Every row gives one point. Each copy is the shape, with its points in the same order, stretched, turned, moved and blurred by noise. Some copies are also mirrored. Which?
(in the rows, 128 means zero)

Shape:
[[117  73  70]
 [117  89 122]
 [125 136 120]
 [117 109 103]
 [ 93 100 164]
 [122 120 137]
 [178 133 118]
 [137 153  86]
 [117 164 140]]
Copy 1:
[[160 102  72]
 [142 139 101]
 [109 124 128]
 [126 114 105]
 [113 185 109]
 [118 143 124]
 [150  91 159]
 [107  74 126]
 [ 77 134 148]]
Copy 1 is: mirrored
Copy 2 (9 x 3):
[[ 85  64  87]
 [107  86 129]
 [115 129 109]
 [ 94 103 106]
 [ 98 110 170]
 [123 112 136]
 [170 113  92]
 [117 131  81]
 [127 164 128]]
Copy 2 is: only turned
Copy 3, 9 rows:
[[ 61  95 127]
 [106 100 143]
 [129 154 116]
 [105 125 120]
 [143  89 131]
 [136 132 134]
 [126 189 180]
 [124 184 103]
 [158 169 101]]
Copy 3 is: mirrored

Shape (11 x 6):
[[180 136 174 137 127 120]
 [145  97 159 115 119 146]
 [101  93 116  94 124 130]
 [118 112 164  98 145  91]
 [108  74 164 147 108 140]
 [102 160 112 147  94 157]
 [147 155 125 139 163 129]
 [121 152 107 171  83 125]
 [143  84 167 133 115 164]
 [184 146  89 103 107  95]
 [158 147  86 153 131 101]]
Copy 1, 11 rows:
[[129 120 200 120 165  85]
 [146 112 131 120 159  83]
 [145 142  75 102 124 105]
 [114 179 120  92 151 100]
 [134 114  93 145 149  64]
 [106  88 115 123  90 126]
 [136 128 160 133 147 138]
 [123 104 141 140  81 106]
 [145  95 128 138 171  78]
 [166 132 182  86 105 120]
 [164 133 162 141 106 131]]
Copy 1 is: only turned
Copy 2:
[[179  89 169 154  98 131]
 [145 114 134 122 114 153]
 [118 130  98  92 141 124]
 [161  85 113 115 127 121]
 [103  91 140 109 108 158]
 [102 135 135 176 132 118]
 [158 117 169 151 163 119]
 [ 93 141 164 171 107  92]
 [129 103 145 116 115 171]
 [177 164 145 137  97  77]
 [146 148 166 140 124  77]]
Copy 2 is: mirrored
Copy 3:
[[119 184 116 113 205 114]
 [121 153 127 133 174 152]
 [126  99 128 121 112 153]
 [123  98 113 118 162 103]
 [109 143 167 174 140 149]
 [157 137 195 106  99 135]
 [159 147 102  91 135  94]
 [122 163 204 105 102 131]
 [122 171 138 156 170 162]
 [100 161 117  46 159 137]
 [117 168 130  75 113 110]]
Copy 3 is: mirrored

Shape:
[[132 135  93 137 127 138 100 122 115]
 [128 121 130  95 112 130 146 141 120]
 [165 165 121  96 173 121  82 149 139]
 [153 137 129 156 161 113 132 159 115]
 [148 167  80  93  70 139 134 147 105]
 [153 131 147 178  84 131 139  52 126]
 [101 158 124  97 153 127 112  90 160]
 [ 99 158 164 124 135  80 152 102 126]
 [145 113 127 154 107 127 104 107 127]
 [149 172 150 113 135 104 152  72 100]
 [135 123 187 100 129 107 139 144 121]
 [127  82  92 153 146 112 165 110 147]
 [141 175 109 135 116 115 147 134 137]
 [117 105 145  82 125 159 114 103  71]
 [128 154 125 141 116 152 130 123 120]]
Copy 1 (15 x 9):
[[123 150  92 142 166 167 131 125 127]
 [129 132 155  99 117 145 107 128 117]
 [177 140  58 129 128 138  94 194 110]
 [131 142 107 171 133  98 123 163  94]
 [142 142 120 108 140 204  98  95  59]
 [102  51 127 112 174 151 182  86 130]
 [153 128  68  59 151 132 123 143 175]
 [154  94 119  87 127  69 111 105 149]
 [113 101 112 146 140 162 162 116 136]
 [150  83 128  78 181 105  88 119 112]
 [166  98 168 113  90  98 109 146 134]
 [ 46 127 112 124 143 129 141 136 128]
 [141 124  81 111 136 129 124 121  83]
 [143 147 200 105 176 159  96 126 167]
 [143 139 116 119 158 144 151 123 117]]
Copy 1 is: only turned
Copy 2, 15 rows:
[[161 140 158 137 121 135 145 140 109]
 [122  94 109 104 124 111 128 131 150]
 [118 131 170  91 157 160  72 182 117]
 [131 158 155 116 169  96 129 138 155]
 [189 120 129  95  75 114 103 146 165]
 [149 148 185 101 116 146 193  15 108]
 [ 80 134 131 135 117 185  92 123  87]
 [106 143 102 111 138 110  90  70 115]
 [149 116 183 134 139 135 165  89 107]
 [139 161 122  55 134 156 109  73 128]
 [ 93  82 124  71 156  94 112 116 139]
 [121 134 121 184 183 154 174  89 159]
 [136 159 146 120 121 116  98 109 157]
 [143  84 104  66 104 144 172 152 100]
 [128 149 151 106  92 119 143 120 125]]
Copy 2 is: only turned
Copy 3, 15 rows:
[[114 143 134 136 131 141  91 134 106]
 [135  98  99 120 121 119 120 166 136]
 [ 97 143 174 106 157  69 116 115  68]
 [109 165 138 118 115 117 139 141 142]
 [ 97  91 119 118  74 122  80 163  95]
 [176 104 137 123  82 179  94  99 134]
 [148 117 161 132 177 116 111 138  71]
 [146 103 154 138 117 139 183 136  95]
 [131 122 143 141 120 137 101 111 137]
 [173 117 132 114  92 140 151  95  52]
 [122  85 114 119 125 117 183 120 130]
 [187 153 122 152 133 130  95 174 160]
 [128 122 163 114  84 122 122 163 108]
 [132  94  62 122 147 143 125  94  84]
 [124 117 134 106 114 156 117 143 119]]
Copy 3 is: mirrored

Shape, 15 rows:
[[142 174 126 116 112 175 155 128 125 155 118 135]
 [134 173 130 173 114 144 175 163 124 146 143 148]
 [166 146 137 161 134 158 141 123  96 154 128 191]
 [161 149 145 138 136 169 117 144 126 129 181 149]
 [190 188 158 140 130 138 134 164 122 127 111 102]
 [113 113 147 121  94 110 131 122 128 128 157  80]
 [127 184 122 121 111 111  85 102 120 118 144 118]
 [148 172 130 139 123 131 175 125 103  99 157 157]
 [172 170 123 138 168 140 162 141 175 139 145 106]
 [144 111  99 113  94 111 138 151 157 121 122 132]
 [ 85 105 136 125 116  66  75 129 134 164 142  98]
 [111  89 147 135  92  84  95  85 196 118 117  81]
 [105  95  95 172 152 143  90 152 143 133  96  68]
 [114 138 150 105 140 111 136 125  98 129 126 128]
 [ 76 116 160 123 118 105  97 142 175 109 135 116]]
Copy 1 (15 x 12):
[[169 131 106 144  99 136  88 160  96  70 138 151]
 [140 150  92  99 118 160  71 147 120  69 117 146]
 [163 138 174 139 113 176  86 150 129  87  98 162]
 [144 106 142 148 135 139  86  80 132  94 101 141]
 [141 139  83 139 119 191 107  99  99 101 166 170]
 [ 70 123  85 137 114  96 125 114 136 127 126  94]
 [113 167 125 144 128  89 120  92 114  62 134 140]
 [145 163 117 130 124 158 112 111 103  56 108 113]
 [158 124  80 108 110 162 113  96 117 106 116 172]
 [157 128 114 148 132 109 106 120 126 153 141 111]
 [ 60 127 108 127 127  64 123 132 205 138 120 119]
 [ 59 125 142 107  86  69 157 102 132 167 146  86]
 [ 72  93 117  81 186 100 131 151 132 174 137 178]
 [112 128 112 142 118 131 140 145 158  91 125 109]
 [ 80 102 131  99 121  74 138 112 172 124 145  73]]
Copy 1 is: only turned
Copy 2 (15 x 12):
[[181 134 140 109  95 118 146 118 169 140 135 131]
 [177 159 144 108  78 136 150  82 117 142 155 117]
 [167 151 155  87 129 142 130  66 154 177 132 131]
 [203 141 134 118 115 125 107  84 123 161 127 158]
 [192 188 141 165 127 121 177 105 133 160 171 155]
 [131 147 129 131 109 134 104 164 101 104 122 119]
 [158 156  76 125 133 112 131 118 136 176 143 133]
 [162 149 119 139  85 111 123  75 131 120 178 117]
 [193 160 135 153 129  75 175  89 124 121 153 187]
 [123 154 121 133  84 121 123 127 135 100 132 180]
 [109 151 105 110 146 154 128 138  94 155  73 112]
 [ 64 180 121 131 138  73  96 191 108 123 121 159]
 [ 92 116 162 116 143 147 179 162  82 162 114 170]
 [129 136 143 140 131 142 132 110 129 141 114 100]
 [ 74 156 131 150 106  98 111 154 101 166  91 149]]
Copy 2 is: mirrored
